Each row of a before or after table is a point. One or more steps were done to the points. Then noise was added and the rows were shuffled. The steps act on how far a point lies along the listed directions, d1 being the first. Name the steps. A step turns or swaps two directions, mirrors them in a line or flattens them onto one, adds a multiple of one to another, or multiplies one. Angles are multiples of 10 degrees, from the lower direction toward the higher: turns from -170 to 170, lines from 10 to 170 but not 90. Use the fewest steps. Two steps may share a direction if one is a turn and the other turns, adds or multiplies; they go together, in the order done. Otherwise the lowest direction goes first.

Directions:
(1): [-48   6]
(2): [ 6 48]
Before:
[[-40  10]
 [  9 -38]
 [-30  48]
 [ -2   9]
 [  0  74]
 [ 20 -41]
 [ 76  13]
 [ 15 -17]
 [ 17  -2]]
After, 9 rows:
[[ -1 -21]
 [-75  18]
 [-40  41]
 [-13   7]
 [ 15 -20]
 [-34 -75]
 [ 35 -17]
 [ -1  40]
 [ 38 -32]]
Steps: swap d1 and d2

Directions:
(1): [17 19 43 47]
(2): [-49  -7 -22  41]
Before:
[[-30 -18 -45 -38]
 [ -6  -7  -2  15]
 [  1   0   2   7]
 [ -4  12   1  17]
 [-11 -16 -18 -19]
 [ -5   3 -22 -34]
 [  5 -11  16  -1]
 [ 14   6  14   0]
 [-10   1   7  13]
 [ 12  12  10   4]]
After (10 x 4):
[[-18  -7  -6  34]
 [ 32  12  31  -2]
 [-21 -24 -39 -37]
 [-20   1   9  35]
 [ -1   2   5  18]
 [ 18  -5  25  -4]
 [ 26  16  28   8]
 [-15  17   3  37]
 [-63 -38 -95 -71]
 [ -5  -5 -39 -69]]
Steps: multiply d1 by 2; multiply d2 by 2.5

Directions:
(1): [-16 -15 -30  25 -52 -11  18  48  54]
(2): [-55  60   3 -33  -4   8 -46   9  21]
Before (10 x 9):
[[  3 -16 -18  15 -27 -20  19  17  14]
 [ 18  -6  -2  15   3  -9   9 -15 -27]
 [ -9  23  13 -16  13  11 -24 -24 -13]
 [  2   9  -7  -1  -5  -8   2   0   1]
 [  5   8  12  -1   4  10  -7  -7  -4]
 [-15  27  28 -23  13   0 -26  -9 -16]
 [-49  40 -18 -16 -36   0 -12  41  55]
 [ 14 -14  -4   6  19  10  -3 -10 -13]
 [ 19  17   8  -6  16   2  -5 -11 -23]
 [ 20   0  11 -13  32   6  -5 -21 -31]]
After, 10 rows:
[[ 15  10  -4   4  -3  -1   3   5  -5]
 [ 20 -17  -5   3   4  -2  11   3  -7]
 [-32  33   1 -15  -6   8 -30  -4  16]
 [  0   9   7   3  -5   6  -7   1   7]
 [ 23 -20  -4  11  -5 -18  21  -6 -13]
 [ 31 -26  -9  28  -3 -13  26  -9 -21]
 [  2  12  -4  -4  -3  -8   2  -4   0]
 [ 22 -28  -9  18   9   4   8  -3  -7]
 [-42  45  18 -27  -8  -1 -36  11  11]
 [-79  98   3 -58  -3  14 -56  14  35]]
Steps: multiply d1 by 0; multiply d2 by 2
